Each row of a before or after table is a point. One or more steps were done to the points. Then noise was added and the rows were shuffled. The steps act on how far a point lies along the listed directions, d1 being the first. Name the steps. A step turns or swaps two directions, mirrors them in a line or flattens them onto one, adds a multiple of one to another, or multiplies one. Angles are multiples of 10 degrees, from the lower direction toward the higher: turns from -170 to 170, lines from 10 to 170 but not 90. Use the fewest steps. Two steps may share a direction if one is a turn and the other turns, adds or multiplies; they go together, in the order done. Otherwise the lowest direction goes first.
(in the rows, 128 means zero)

Directions:
(1): [ 80 162]
(2): [94 80]
Before:
[[102 145]
 [195 119]
 [ 94  79]
 [114 192]
 [149 110]
 [218 147]
 [164 133]
 [ 99 121]
 [106 102]
 [187 130]
 [206  82]]
After, 11 rows:
[[213 157]
 [143  73]
 [153 133]
 [ 98 118]
 [172 208]
 [163 177]
 [133  97]
 [115 102]
 [ 71 160]
 [178 177]
 [149 160]]
Steps: turn d1 and d2 by 50 degrees

Directions:
(1): [142 145 107 205]
(2): [204  99 144 125]
(3): [114 131 206 151]
(4): [155 203 135 108]
Before (8 x 4):
[[ 87  69 135 177]
 [187 128 173 139]
 [150 136 144 116]
 [137  20 104 118]
 [ 61  68  44 160]
 [ 77  93 100  92]
 [147 118 146 107]
 [193 126 112 147]]
After (8 x 4):
[[104  26  96 122]
 [ 72 113 100  89]
 [ 67  89 131 175]
 [146 110 146 107]
 [187 109 112 152]
 [ 42 100  40 154]
 [153 127 141 116]
 [182 108 171 144]]
Steps: turn d2 and d4 by -20 degrees

Directions:
(1): [144 106  59 164 192  75 119 137]
(2): [174  92  88 109  74 114 190  91]
(3): [129 124 151 207  92 106  92  66]
Before (12 x 8):
[[111 134 143 208 195 107  58 104]
 [122 136 103  80 203 136  99 216]
 [134 117 134 188  95  88 124  94]
 [106 152 131 157 130 112  80 137]
 [119 146 137 133 210 125  86 185]
 [155  98  71  60 158 104 186 153]
 [126 155 137 187 184  80  96 138]
 [140 112  89 173 177  93 109 152]
 [136 163 113 111 182 139 137 167]
 [125 140 165  41  81 183 164 145]
 [151 125  91 112 134 131 168 144]
 [129  79  73 128 108 120 190 118]]
After, 12 rows:
[[105 156 150 140 227 129  65 196]
 [113 179 133 121 208 145 105 186]
 [138 111 117 195 160  98  98  81]
 [122  83  79 131 115 122 182 122]
 [ 99 161 188  52 113 192 127 166]
 [166  91 107 174  59  79 166  68]
 [141 145 125 180 168  76 116 126]
 [119 126 102  75 200 115 137 181]
 [119 143 120 152 114 108  96 126]
 [ 83 167 137  96 249 148  44 248]
 [143 110  86 172 173  92 116 149]
 [133 138 106 121 153 136 146 158]]
Steps: add 1 times d3 to d2

Directions:
(1): [187 139 112 119 107 161 152 209 182]
(2): [ 91 170 180 155 106 164 132 183  64]
Before, 13 rows:
[[ 70 128 145 164 116 108 113  79  86]
 [211 138  88 119  98 168 154 216 206]
 [131  84  95 104 152  98 120  71 125]
 [ 88 156 171 147 118 141 109 158  62]
 [124 172 169 156  80 166 142 202  99]
 [103 113 149 116 134 106 130  89 107]
 [182 124 111  99 125 116 159 178 202]
 [170 115  96 133 118 142 136 173 169]
 [169  85  57  85 141 104 123 113 194]
 [127 119 133 114 154  93 126  69 142]
 [109 144 117 138 125 152 144 168 133]
 [ 99 135 157 154 135 129 129 116 107]
 [191 118 104 114 126 103 141 119 172]]
After, 13 rows:
[[154 153 153 119 110 144 161 222 157]
 [182 117  75  96 114 146 141 192 194]
 [127 102 129 108 136 102 129  84 138]
 [146 142 126 145 105 159 136 198 130]
 [ 74 131 153 141 140 107  94  91  63]
 [ 89 145 125 146 127 145 138 150 112]
 [104 118 140 145 145 114 124  92 121]
 [152 178 149 153  82 194 152 248 124]
 [ 77 164 182 164  98 138 123 135  54]
 [ 98 101 115 148 128  86 113  49 129]
 [161 116 118 106 149 104 136  99 177]
 [167  86  85  97 142 116 134 112 163]
 [192 139 124 126 109 130 149 167 159]]
Steps: turn d1 and d2 by 50 degrees

Directions:
(1): [107  86  78 127 168  34 108  99 102  98 138  77]
(2): [213 126  72 123 107 142 119 127 192  66 168 124]
(3): [ 56 145  94  78 116 154 115 175 163 155 191  80]
(4): [155 113 108 193 114  92 103 225 103 167 156 154]
(5): [167 171  77  45 165 123 108 131  80 163 118 176]
(6): [124  59 122  84 127 139 107 187 159 111  36 123]
Before:
[[152 177 183 154 155 147 141  70 109 153  94 177]
 [100 130  88  68 126  84 138 164  67 114  92  97]
 [116 177 222 249 132 115 161  89  86 177 103 177]
 [128  97  42  89 182  48  84 147  78 152 181 152]
 [166 121  75  62 190  78 104 176  89 122 139 127]
 [ 88 113  98 116 138 121 105 200 134 157 177 105]
 [160  70  71  89 150  72  86 121 128  90 144  87]
 [109 187  82 104 132 124 113 173  96 155 194 162]
 [ 93 139  57  33 166  79 107  97  86 120 191 112]
 [171 158 190 177 117 183 134  92 121 175 102 190]
 [167 168 201 235 115 144 189 115  93 157 147 183]
 [167 174 111 150 144 171 141 125 164 121 187 129]
 [169 146 108 120 136 131 130 142 122 126 134 159]]
After (13 x 12):
[[104 164  88 104 159 109 173  35 150  89 215  60]
 [184 173 141 114 111 161 127 172  62 177 145 243]
 [104 143 114  94 162 116 131 121 103 139 124 126]
 [124 119 118 145 125 141 113 219 136 162 168 140]
 [100 153 125 158 188  91 131 110  80 158 154 118]
 [125 184  64 110 142 108 105 172  83 153 194 161]
 [141 162 143  54 155 167 133 195 103 175 121 161]
 [142 183  87 119 129 129 143  25 204  67 198  75]
 [120 171 125  63 124 200 117 176 119 204 166 207]
 [132 120  82 104 166 100 102  28 144 102 152  80]
 [164 160 101 109 176 110 127  30 143  88 138 125]
 [164 159 120  91  81 156 155 195 112 117  96 144]
 [106 125 199 112 101 187 124 158 102 184  91 158]]
Steps: turn d1 and d2 by -170 degrees; swap d3 and d4; add -0.3 times d6 to d5

Directions:
(1): [187 138 151 178 178 157 162 159 101 106 102 130 144 227]
(2): [168 132  71 102 150 135 139 179 157 117 246 141 119 135]
(3): [ 95  71 154 136 120 184 154 161 184 215 124 180 115 147]
(4): [104 128  43 144  84  85 179 101 100 189 130  97 150 182]
(5): [ 82 141  88 179 123 174 188 111 197  51 114 121 140 108]
Before:
[[157 178 107 144 153 164 155 158 151  43 167 112 139 138]
 [124 137  77 116 128 135 158 129 179  53 165 116 146  56]
 [ 56 130 147 119 111 125 124  57 143  99  68 104 128  49]
 [148 133 112 129 154 153 145 164 167  79 187 122 119 134]
 [145 116 132 144 119 146 157 162 144 141 148 150 137 148]
 [148 111  82 141 114 129 176 169 146 170 184 127 120 209]
 [108 134  62 115 102 130 142 137 135 112 161 103 112  90]
 [ 87 121 167 195 147 194 151  90 170 108   7 144 127 139]
 [124 125  78 148  98 128 170 141 140 190 157 121 134 157]
 [135 145  81  95 142 119 113 122 148  69 171 120  87  89]
 [168 151  74 119 150 109 151 143 128 134 168 112 125 168]
 [115 168  43 117 106 106 153 107 125  95 205 106 122  95]]
After:
[[150 141  74 111 136 113 150 141 143 153 172 120 120 149]
 [127 156 105 128 133 171 150 156 180  76 176 126 128 110]
 [145 118 132 145 121 147 158 163 143 139 148 150 137 150]
 [115 168  45 117 108 105 153 106 125  93 204 105 121  96]
 [135 134  78 154 104 126 172 140 130 178 153 114 136 168]
 [135 145  80  96 141 121 115 122 146  67 170 120  87  90]
 [146 111  81 141 111 129 177 167 148 175 185 128 119 207]
 [121 143  62 122 111 127 143 138 123  99 158  97 114 101]
 [ 77 144 149 129 127 121 128  58 126  73  64  95 136  68]
 [129 141  77 119 133 133 159 128 176  46 163 112 149  60]
 [140 129 110 122 150 155 144 165 173  90 188 126 117 125]
 [ 85 118 168 195 145 193 151  88 172 109   7 144 127 140]]
Steps: flatten d1 and d3 onto the line at 50 degrees

Directions:
(1): [158 146 114 159 120 133 211 134 105 116 142  65 175 115 187 191 123 132
 198 166]
(2): [ 87 155  56 132 159  89 109 135 206 126 190  98 104 211 151 144 145 118
 142 118]
(3): [134 150  82 115 196 103 112 106  86 249 123 133 127 101  90 171 111 155
 141 134]
(4): [139 187 143  96 105 109 118 183 130 124  97  69  73 109 109 173  63  50
 105 106]
(5): [112  67 141  90  87 149  95  93 197 146  68 109 160 138 133 205 108 163
 155  83]
Before (11 x 20):
[[104 157 154 124 113  98 111 199 122  61 134 166  43 136 101  31 113  56
   59  93]
 [130 111  77 118 173 117 168  68 140 217 119  91 180 161 146 219 137 192
  177 137]
 [142 160 154 139  92 120 169 170 111  63 133  53 123 122 168 140 111  82
  120 146]
 [152 176 152 141  90 149 188 170  95  72 145  45 104 127 161 125 108  91
  141 157]
 [148 188  78 156 180  97 161 147  92 158 175  77 112 116 161 177 103  68
  151 174]
 [159 181 206 164 106 138 150 169  92  59 147 143  82 120 113  49 128  64
   73 138]
 [147 146 149 152  84 110 148 170 161  63 113  97 140 150 124 149 114  65
  124 137]
 [136 168 116 152 106 117 158 189 124 126 143  54 137 144 163 170  95  79
  149 131]
 [103 156  83 163 165 136 167 137 105 127 188 143 142 145 163  87 179 141
  144 172]
 [163 164 100 117 128 119 162  98  75 249  95  77 172  75 111 225  82 152
  168 113]
 [122 123 165 111  86 118 116 145 158  67 104  76 131 153 159 110 128  87
  117 111]]
After:
[[104 208  89 114 170  56 118 205 117 155 152 119  33 138  91 105  89  50
   93 101]
 [142 170  88 156 145  83 145 145 147 159 138  91 149 153 115 189 116  99
  155 150]
 [154  48 188 122  88 176 184  69 102 132  66 146 208 107 137 146 150 196
  141 139]
 [117 141 106 150 174 146 153 126  66 160 162 180 146 111 129  70 169 156
  123 173]
 [114 155  93 104 157  83 112 131 145 177 129  61 132 162 138 164 120 110
  149 118]
 [138 180  85 153 152 125 186 144 105 134 185  44 120 154 168 151 128 126
  171 170]
 [155 153 111 168 125 124 174 164  86 167 142  70 168 122 158 173 103 121
  168 150]
 [165  98 193 144  10 179 207 120 118  55  92  97 197 100 168 143 125 135
  153 116]
 [129 175  84 148 153  92 171 144 112 142 171  46 136 145 166 173 123 118
  154 160]
 [123 223 105 164 176  87 137 168 141 125 208  98  63 182 124 109 133  65
  105 140]
 [183 142 144 172 139 145 192 133  38 119 132 113 149  65 168 139 117  93
  147 189]]
Steps: turn d1 and d4 by -30 degrees; turn d2 and d3 by 120 degrees

Directions:
(1): [174 166 198 127  70 164 177  96 150 119  86 114 146 113 206 104 116  75
 111 108 204 145 187 186 111 160  98 132 175 188 157 183]
(2): [120  97 209 150 183 117 130 108 120 118 172  98 117 217  99 177  86 151
 103 125 140 133 170 233  58 158 155 159 114  95  65 109]
Before:
[[140 151 123 115 126 135 119 131 134 125 113 141 136 100 142 116 131 134
  134 131 107 111 114 125 161 120 114 123 122 133 156 117]
 [ 92  85 146 158 194 109  99 127 121 129 177 108  92 190  64 176 122 167
  116 136  89 124 118 137  88 134 148 133  86  71  80  80]
 [102 107  99 124 154 112 108 138 125 152 145 132 117 128  95 142 128 159
  140 160  97 121  81 102 145 123 148 132  86 100 118  92]
 [ 97 119  78 120 153 119 107 139 111 154 144 137 128 137  84 115 138 152
  125 129  92 129  97  91 149  97 142 131 107  81 113 123]
 [108  91 155 152 183 106 114 138 111 104 186  99  96 163  90 165 101 167
  131 127 124 136 142 165  95 131 146 130 112  77  78  94]
 [134 156 142 143 103 135 145 120 140 130 111 136 159 116 147 129 139  99
  124 114 138 135 140 143 138 138 114 128 156 152 146 151]
 [ 69  62  88 162 230  87  73 122 107 114 221 126  89 198  16 187 114 201
  142 139  48  94  83 132  89 135 172 138  50  37  56  50]
 [134 123 102 121 116 140 143 141 127 125 109 147 126 113 124 111 126 110
  115 123 131 130 121 110 148 124 132 116 130 129 135 135]
 [154 150 111 120 101 143 137 126 134 128 102 121 122  93 160 103 137 101
  143 123 144 136 112 113 141 138  98 120 146 148 140 156]]
After, 9 rows:
[[119 146  73 111 107 138 125 134 124 154 110 144 139  95 128  86 150 121
  129 123 117 134 104  72 170  98 119 120 132 119 150 153]
 [129 141  94 114  98 135 132 131 140 153 102 140 131  76 148 107 143 121
  143 152 128 127  91  79 171 124 120 118 116 146 163 128]
 [111 126 146 153 151 114 126 125 127 130 148 129 147 161 102 160 126 131
  121 122 110 130 133 162 116 136 138 140 130 112 106 120]
 [123 111 117 133 166 117 110 133 116 128 152 111 106 153  98 144 119 144
  138 132 107 129 102 139 110 137 131 136 112  95  87 114]
 [168 189  66 121  22 172 158  99 163 117  63 156 143   7 211  55 169  62
  156 108 165 118 114  46 186 140  67  88 161 208 224 187]
 [159 155 145 131  78 149 157 127 139 106 106 115 124  66 190  98 128  97
  138 110 184 148 157 122 144 134  92 106 169 164 164 163]
 [157 165 132 131  62 164 153 112 156 131  77 127 126  69 188  91 158  80
  124 117 164 139 137  82 150 137  81 102 157 179 186 167]
 [123 107 103 125 140 130 133 143 121 124 128 143 120 136 102 127 119 127
  113 127 118 128 117 120 137 122 144 122 116 109 115 119]
 [128 135 126 120 152 124 107 134 126 125 133 137 130 123 118 132 126 150
  132 136  92 108 110 135 149 119 127 130 108 112 135 100]]
Steps: swap d1 and d2

Directions:
(1): [181 163 164 139  98  63 124 114 103 192  93 186 249 145 212 173 105 144
 179 134 105 119 148 132 190 122 120  63  61 114 105 107 114 136 147 107
 138 105 114 157 131 136 146 106 124 192 134 156]
(2): [154 134 158  95 200 121 222  80  76 164 108 161  94 178 140 136 149 102
 124  69 136 190 121 109  75  96 118 144 126  71 111 180  65  93 172 173
 139 141 106 121 146  60 119  86 125 102 173 188]
(3): [ 98 105 164 163 146 193  87 110 138 189 164 126 168 199 151  98 132  97
 129  87  89 169 103 142 146 102 150 126 168 101 162 131 179 191 133  79
  59  68 136 123 124  95 147 152 110  70  44 200]
Before:
[[172 156 147 112 151  75 181 101  78 160  78 163 136 160 170 153 119 120
  147  97 144 168 128 118 127 108 106 113  86  97 104 155  69  87 169 171
  159 138 116 148 134 101 121  78 121 144 178 147]
 [169 143 175 115 164  80 171 102  86 203  89 177 187 155 189 164 116 110
  154  89 128 156 128 111 143 118 110 105  99  79 114 144  86 120 165 141
  137 117  96 140 142 102 140 109 107 160 158 187]
 [118 120 106 127 134 120 121 137 130  81 137 106 104 119  89 123 116 116
  123 153 154 118 146 111 114 129 144 140 142 128 127 125 121 112 120 134
  152 138 118 127 129 131 112 150 124 126 143 106]
 [149 147 130 112 139 116 148 117 119 111 100 143 103 128 125 130 130 120
  116 137 138 134 127  98 108 122 111 126 121 111 133 136 110  99 138 159
  150 140 127 134 115 120 117 112 131 153 162 115]
 [112 129  74 141  80 131  77 175 165  85 153  97 125  66 104 121 131 150
  120 164 140  66 139 117 146 176 137 139 124 187 120 108 149 120  87 112
  141 147 142 115 119 183 132 139 126 138 130  69]
 [171 171 140 109 149  67 213 101  93 145  79 189 146 129 162 159 124 146
  153 137 138 138 158 113 121 118 107 106  86 102  78 133  71  90 145 163
  171 143 104 149 131 110 122  96 132 172 195 143]
 [110 124 101 135  93 108 106 157 143  83 125 108 136  81 112 130 117 152
  129 167 151  85 160 136 144 148 122 146 109 174 145 104 141 120 116 123
  141 125 122 132 111 147 138 139 137 164 126  60]
 [137 141  96 124  81 101 137 150 134  71 106 134 108  65 114 171 110 161
  135 168 149  80 145 125 141 136 109 120  92 148  86  96  97 104 107 148
  174 165 152 142 125 180 123 117 136 175 177  66]
 [148 136 141 103 128 117 128 118 116 131 128 130 139 140 135 138 120 127
  129 114 122 126 116 141 117 137 126 115 118 117 125 128 121 104 135 156
  133 154 131 124 104 127 122 102 127 141 121 123]
 [111 111 116 148 113 144  94 139 154 106 135 107 130 136 113 114 128 146
  122 145 116 100 137 141 139 126 132 122 128 154 140 119 159 134 121 114
  114 125 143 108 121 150 122 168 131 129  91  93]
 [125 116 111 104 151 154 146 156 137  95 119 112  60  91  86 114 143 131
  110 120 141 136 129 121 104 136 132 147 155 132 143 130 115 119 117 142
  152 152 149 120 136 128 109 123 137 116 134 116]
 [189 180 122  76 137  16 211  90  64 163  54 202 172 114 190 180 121 155
  157 121 140 124 155 111 126 121 111  83  65 110  75 151  35  72 158 166
  184 172 102 141 144 107 120  58 132 188 212 132]]
After, 12 rows:
[[128 137  94 123  83 109 138 151 138  64 109 128  96  63 104 169 112 158
  132 167 150  81 143 124 134 139 111 127  99 150  87  97  98 102 104 151
  174 169 153 139 126 179 122 118 138 170 176  62]
 [102 118  98 134 102 118 112 157 145  75 130 100 117  80 100 122 122 148
  120 163 154  90 158 136 132 147 123 156 119 174 146 110 142 116 116 129
  140 128 123 127 113 144 136 140 137 153 127  58]
 [104 122  72 132  94 144  87 173 164  76 157  89  97  69  88 113 140 144
  110 157 146  76 135 115 125 172 137 153 137 185 122 118 146 113  87 120
  140 154 141 109 119 176 128 141 127 123 134  69]
 [131 119 118 100 161 150 159 149 128 103 116 118  58  98  91 118 146 126
  113 115 141 145 127 119  98 132 131 147 153 123 142 137 105 113 125 147
  152 152 146 120 139 122 108 117 136 116 139 126]
 [149 138 142 104 123 114 124 121 117 129 127 131 145 138 138 139 119 130
  131 116 122 124 118 140 121 137 125 113 116 118 125 126 122 105 136 154
  135 153 132 126 103 129 123 105 126 144 121 122]
 [153 148 132 113 136 112 146 118 117 114  97 145 112 129 130 135 130 120
  121 139 135 133 127  98 113 120 111 122 116 110 133 134 111 101 137 158
  151 139 124 137 116 122 119 109 131 157 162 115]
 [178 162 150 120 134  65 165 106  83 165  76 165 164 155 185 160 111 126
  156 108 138 157 133 122 150 112 107  97  73 105 100 141  78  95 164 159
  158 132 117 157 132 114 125  81 118 162 171 141]
 [120 122 107 123 140 120 131 133 124  82 137 109  98 123  89 122 117 114
  122 150 155 123 146 109 107 126 142 142 144 123 125 130 116 108 124 138
  154 140 117 126 130 126 110 146 124 125 147 110]
 [173 176 139 117 132  59 197 108 100 146  79 192 169 122 170 162 116 154
  162 149 133 124 163 120 142 121 107  91  75 110  79 119  81  98 140 151
  170 139 105 153 130 127 126 101 132 187 186 133]
 [171 147 173 124 144  71 147 111  94 203  89 177 215 145 199 167 107 119
  164 106 122 139 132 117 166 126 111  89  86  91 116 129  99 130 156 129
  138 111 100 147 139 119 143 118 108 176 148 176]
 [109 107 113 145 123 150 101 140 153 101 139 101 113 137 106 110 132 142
  115 141 117 105 134 140 129 125 132 130 137 151 142 126 159 132 123 119
  114 130 144 105 123 145 119 167 130 120  93  94]
 [190 183 121  87 112   8 183 101  74 161  53 202 202 101 201 183 112 165
  166 138 134 106 159 119 152 130 113  67  54 125  76 131  50  84 147 149
  183 164 105 149 138 127 125  67 133 206 201 120]]
Steps: turn d1 and d2 by -20 degrees
